Each row is a point. Each table stands for the endless flat space through its points: a line for two points, a plane for three, and so on. The two share one point or none. Which?

First (2 x 3):
array([[ 0.039, -0.014,  0.040],
       [ 0.025, -0.008,  0.026]])
Second, 2 rows:
array([[ 0.055, -0.035,  0.041],
       [ 0.025, -0.005,  0.016]])
They share: no point

First, 2 rows:
array([[ 0.012, -0.038, -0.065,  0.035,  0.030,  0.007],
       [ 0.032, -0.014, -0.029,  0.035, -0.002, -0.021]])
Second (2 x 6):
array([[ 0.020, -0.023, -0.034,  0.028,  0.008, -0.015],
       [ 0.006, -0.029, -0.026,  0.014,  0.012, -0.017]])
They share: [ 0.027, -0.020, -0.038,  0.035,  0.006, -0.014]

First, 4 rows:
array([[ 0.043, -0.018, -0.036,  0.030,  0.010, -0.018,  0.017,  0.007,
         0.025],
       [ 0.024, -0.062, -0.036, -0.016,  0.017,  0.001,  0.061, -0.005,
        -0.029],
       [ 0.022, -0.021, -0.021,  0.072,  0.051,  0.034,  0.028,  0.021,
        -0.011],
       [ 0.052, -0.017, -0.041,  0.022,  0.001, -0.030,  0.017,  0.009,
         0.034]])
Second:
array([[ 0.045, -0.068, -0.063,  0.036,  0.032,  0.019,  0.012,  0.029,
         0.012],
       [ 0.038, -0.058, -0.064,  0.045,  0.045,  0.011,  0.004,  0.026,
         0.009],
       [ 0.037, -0.004, -0.003,  0.052,  0.040,  0.031,  0.024, -0.003,
        -0.024],
       [-0.022, -0.033, -0.030,  0.014,  0.036, -0.023,  0.033, -0.026,
        -0.015]])
They share: [ 0.017, -0.036, -0.026,  0.026,  0.028,  0.010,  0.031, -0.005, -0.011]

First:
array([[-0.021,  0.025,  0.021, -0.047, -0.012, -0.026,  0.037, -0.013,
        -0.010,  0.012,  0.005, -0.012],
       [-0.024,  0.028,  0.045, -0.020, -0.033, -0.020,  0.022, -0.031,
        -0.004,  0.036, -0.022,  0.003]])
Second (3 x 12):
array([[-0.040,  0.000,  0.013, -0.040, -0.025,  0.000, -0.008, -0.021,
         0.026, -0.006,  0.002,  0.001],
       [ 0.010,  0.030,  0.038, -0.080, -0.030, -0.020,  0.042, -0.021,
        -0.014,  0.029, -0.038,  0.011],
       [-0.029, -0.001,  0.015, -0.057, -0.030,  0.004, -0.008, -0.022,
         0.027, -0.005, -0.011,  0.009]])
They share: [-0.022,  0.026,  0.029, -0.038, -0.019, -0.024,  0.032, -0.019, -0.008,
  0.020, -0.004, -0.007]

First, 2 rows:
array([[-0.043,  0.008, -0.048,  0.039, -0.030, -0.021,  0.009, -0.016,
        -0.044,  0.033,  0.028,  0.001, -0.013, -0.012,  0.050,  0.036,
         0.006, -0.019],
       [-0.053,  0.013, -0.058,  0.045, -0.030, -0.024,  0.005, -0.019,
        -0.048,  0.032,  0.037, -0.008, -0.010, -0.021,  0.057,  0.035,
         0.008, -0.023]])
Second, 4 rows:
array([[-0.030, -0.048, -0.018, -0.004, -0.030, -0.028, -0.008, -0.006,
        -0.045,  0.057,  0.055,  0.036, -0.043,  0.028, -0.016, -0.018,
         0.057, -0.050],
       [-0.028,  0.031, -0.016,  0.072, -0.044,  0.023,  0.044, -0.008,
        -0.053,  0.015, -0.017, -0.025, -0.017,  0.002,  0.061,  0.079,
        -0.027,  0.023],
       [-0.039,  0.009, -0.039,  0.062, -0.033,  0.011,  0.031, -0.009,
        -0.042,  0.024,  0.013, -0.027, -0.034,  0.001,  0.032,  0.051,
        -0.006,  0.004],
       [ 0.002, -0.003, -0.024,  0.005, -0.022, -0.047,  0.019, -0.013,
        -0.036,  0.026,  0.012,  0.044, -0.005, -0.004,  0.024,  0.032,
         0.015, -0.028]])
They share: no point

First, 4 rows:
array([[ 0.015,  0.008,  0.015,  0.046, -0.036,  0.001, -0.017,  0.018,
        -0.004,  0.038, -0.017, -0.005,  0.023,  0.021,  0.025,  0.054,
         0.037,  0.000,  0.031,  0.029, -0.001,  0.025,  0.053, -0.013],
       [ 0.021,  0.012,  0.015,  0.039, -0.039,  0.001, -0.025,  0.031,
        -0.001,  0.048, -0.021,  0.001,  0.016,  0.009,  0.020,  0.047,
         0.035,  0.007,  0.029,  0.033, -0.005,  0.026,  0.048,  0.000],
       [ 0.040, -0.015,  0.020, -0.010, -0.021,  0.010, -0.005,  0.014,
        -0.019,  0.038, -0.035, -0.028,  0.024, -0.005, -0.053, -0.007,
         0.042,  0.056, -0.024, -0.015,  0.015,  0.032, -0.008,  0.009],
       [ 0.030,  0.019,  0.042,  0.020, -0.021,  0.004, -0.033,  0.056,
         0.005,  0.082, -0.031, -0.002,  0.000, -0.021, -0.015,  0.013,
         0.048,  0.038,  0.018,  0.025,  0.003,  0.012,  0.016,  0.031]])
Second (3 x 24):
array([[ 0.029,  0.012, -0.003,  0.040, -0.032,  0.005,  0.007,  0.006,
        -0.004,  0.018, -0.015, -0.023,  0.035,  0.011, -0.019,  0.030,
         0.023,  0.010,  0.019,  0.027,  0.003,  0.027,  0.015,  0.009],
       [ 0.010, -0.038,  0.023, -0.028, -0.022,  0.001, -0.030,  0.032,
        -0.026,  0.056, -0.022,  0.009,  0.020, -0.003,  0.008,  0.033,
         0.076,  0.039, -0.032, -0.024,  0.014,  0.043,  0.035, -0.016],
       [ 0.035,  0.009,  0.012,  0.039, -0.037,  0.007, -0.006,  0.007,
        -0.007,  0.027, -0.029, -0.025,  0.025,  0.018, -0.015,  0.025,
         0.021,  0.020,  0.020,  0.021,  0.001,  0.026,  0.026, -0.003]])
They share: [ 0.027, -0.004,  0.013,  0.020, -0.032,  0.005, -0.011,  0.014, -0.012,
  0.034, -0.025, -0.015,  0.025,  0.011, -0.009,  0.028,  0.037,  0.024,
  0.005,  0.009,  0.005,  0.031,  0.027, -0.005]

First:
array([[-0.012,  0.031, -0.077,  0.049, -0.003,  0.008,  0.002, -0.073,
         0.020,  0.003, -0.052, -0.004, -0.039,  0.030,  0.001,  0.092,
         0.024, -0.047,  0.062,  0.052, -0.038,  0.062, -0.061,  0.004],
       [ 0.038, -0.010, -0.020, -0.001, -0.006, -0.020,  0.039, -0.063,
        -0.059,  0.012, -0.020, -0.005, -0.017,  0.017, -0.010,  0.007,
         0.017,  0.002,  0.017,  0.020, -0.082,  0.022, -0.005,  0.038],
       [ 0.035,  0.016, -0.030,  0.026, -0.001, -0.001,  0.049, -0.074,
        -0.052, -0.005, -0.001,  0.025, -0.044,  0.032,  0.017,  0.000,
         0.013,  0.008,  0.008,  0.019, -0.067,  0.051, -0.017,  0.060],
       [ 0.008,  0.041, -0.045,  0.047,  0.010, -0.011,  0.038, -0.046,
        -0.004, -0.012, -0.029,  0.020, -0.068,  0.025, -0.011,  0.039,
        -0.024, -0.031,  0.025,  0.031, -0.027,  0.062, -0.010,  0.040],
       [ 0.031, -0.019, -0.020, -0.024, -0.019, -0.050,  0.008, -0.050,
        -0.040,  0.031, -0.018, -0.029,  0.002,  0.004, -0.055,  0.020,
        -0.006, -0.031,  0.005, -0.001, -0.083, -0.018,  0.013,  0.024],
       [ 0.007,  0.021, -0.049,  0.012, -0.021, -0.018,  0.004, -0.054,
         0.007,  0.009, -0.025, -0.011, -0.025,  0.025, -0.022,  0.066,
         0.001, -0.049,  0.032,  0.030, -0.041,  0.031, -0.044,  0.014]])
Second:
array([[ 0.019,  0.005, -0.018,  0.024, -0.014, -0.040,  0.032, -0.028,
        -0.022, -0.020, -0.018,  0.013, -0.027,  0.010, -0.030,  0.030,
        -0.007, -0.048, -0.002,  0.043, -0.049,  0.034, -0.021,  0.037],
       [ 0.040,  0.017, -0.030, -0.030, -0.043, -0.035,  0.034, -0.090,
        -0.027, -0.012, -0.009, -0.032, -0.053,  0.018, -0.054, -0.005,
         0.002, -0.028,  0.060,  0.053, -0.020,  0.030, -0.031,  0.000],
       [ 0.022, -0.020, -0.011,  0.020,  0.006, -0.033,  0.022, -0.027,
        -0.059,  0.009,  0.005, -0.014, -0.024,  0.038, -0.043,  0.018,
         0.008, -0.064, -0.006,  0.030, -0.025,  0.043, -0.021,  0.049],
       [ 0.031,  0.028, -0.021,  0.020, -0.027, -0.050,  0.044, -0.029,
        -0.012, -0.005, -0.014,  0.023, -0.040,  0.016, -0.015,  0.051,
        -0.029, -0.030,  0.018,  0.028, -0.032,  0.051, -0.023,  0.028],
       [ 0.041,  0.031, -0.025, -0.015, -0.025, -0.030,  0.040, -0.050,
        -0.025,  0.026, -0.002, -0.017, -0.052,  0.043, -0.021,  0.040,
        -0.025, -0.019,  0.051,  0.015, -0.002,  0.054, -0.030,  0.017]])
They share: [ 0.024,  0.021, -0.023,  0.003, -0.016, -0.025,  0.034, -0.034, -0.014,
 -0.002, -0.019, -0.002, -0.036,  0.023, -0.021,  0.037, -0.016, -0.031,
  0.021,  0.031, -0.035,  0.036, -0.026,  0.028]
